Each row is a point. The ring and each string are closed loops that go straight from each point to the next, and from the last back to the first. Before rounding, they use only three directions, however many columns there are. How many times does the string pass through the ring? Passing back the other way cancels.
(in the rows, 128 means zero)

Ring, 8 rows:
[[148 108 108]
 [170  83 151]
 [168  73 185]
 [140  89 200]
 [109 110 178]
 [ 88 122 139]
 [ 90 126 103]
 [116 122  91]]
String:
[[125  85 101]
 [150 104  91]
 [175 122 102]
 [176 106 120]
 [175  65 128]
 [154  60 143]
 [135  91 147]
 [160  99 161]
 [178  93 179]
 [189  59 207]
 [178  88 202]
 [152 106 174]
 [146 106 171]
 [153 106 201]
 [145  94 227]
 [134 105 228]
 [129 122 200]
 [128 125 172]
 [115 137 177]
 [ 78 131 175]
 [ 87 136 154]
 [ 57 115 134]
 [ 73  95 125]
 [100 107 129]
 [115 122 131]
 [ 95 147  99]
 [ 82 148  70]
 [ 83 117  66]
 [110 102 106]
 [126 107 128]
 [126 101 122]]
Times through: 2

Ring:
[[135 144 150 118 136 148]
 [155  98 144 124 109 144]
 [155  59 135 139  84 148]
 [145  41 124 152  69 156]
 [141  48 107 156  62 163]
 [144  72  94 151  66 165]
 [140 114  92 140  86 165]
 [126 152 106 131 114 165]
 [111 176 130 125 141 162]
 [117 169 149 119 149 154]]
String, 27 rows:
[[180 124  65 124  74 156]
 [135 153  87 131 103 166]
 [ 87 171 122 140 134 175]
 [106 136 132 139 122 165]
 [ 82 176 142 135 149 170]
 [ 80 217 148 122 173 168]
 [111 212 142 110 167 157]
 [144 142 125 120 120 152]
 [122 132 138 131 123 157]
 [ 99 155 163 128 151 158]
 [127 160 166 112 154 145]
 [173 130 141 106 122 135]
 [192 106 125 108 100 134]
 [180  87 147 115 104 133]
 [143  77 154 134 104 146]
 [115  82 153 146 107 158]
 [160  83 120 133  86 150]
 [184  40 113 137  60 144]
 [150   7 127 159  53 155]
 [114  16 136 172  64 167]
 [122  67 127 154  84 164]
 [161  87 107 134  80 153]
 [183  40  76 146  38 156]
 [158  37  72 161  35 167]
 [117  78 102 160  75 173]
 [118 104 119 146  98 166]
 [149 107 109 133  92 157]]
Times through: 2
String, 26 rows:
[[103  69 142 159  94 167]
 [120  13 124 173  55 168]
 [162  15  92 161  35 161]
 [164  71  97 141  67 156]
 [171  69  86 141  59 157]
 [145  97 110 138  88 158]
 [100 102 119 156  97 174]
 [125 114  87 148  84 172]
 [162 128  74 129  82 161]
 [164 129  90 124  92 155]
 [131 118 122 135 106 159]
 [ 99 148 134 138 130 167]
 [ 83 190 141 130 156 170]
 [ 98 209 141 117 165 162]
 [153 166 120 110 129 148]
 [132 121 129 132 112 157]
 [ 96 150 158 132 145 161]
 [112 171 171 115 163 149]
 [170 144 146 102 132 135]
 [178 112 122 114 102 140]
 [150 105 128 128 103 150]
 [114 101 151 141 115 158]
 [150  55 156 137  94 144]
 [182  36 130 134  68 140]
 [172  65 115 134  74 147]
 [150  76 121 140  84 154]]
Times through: 5
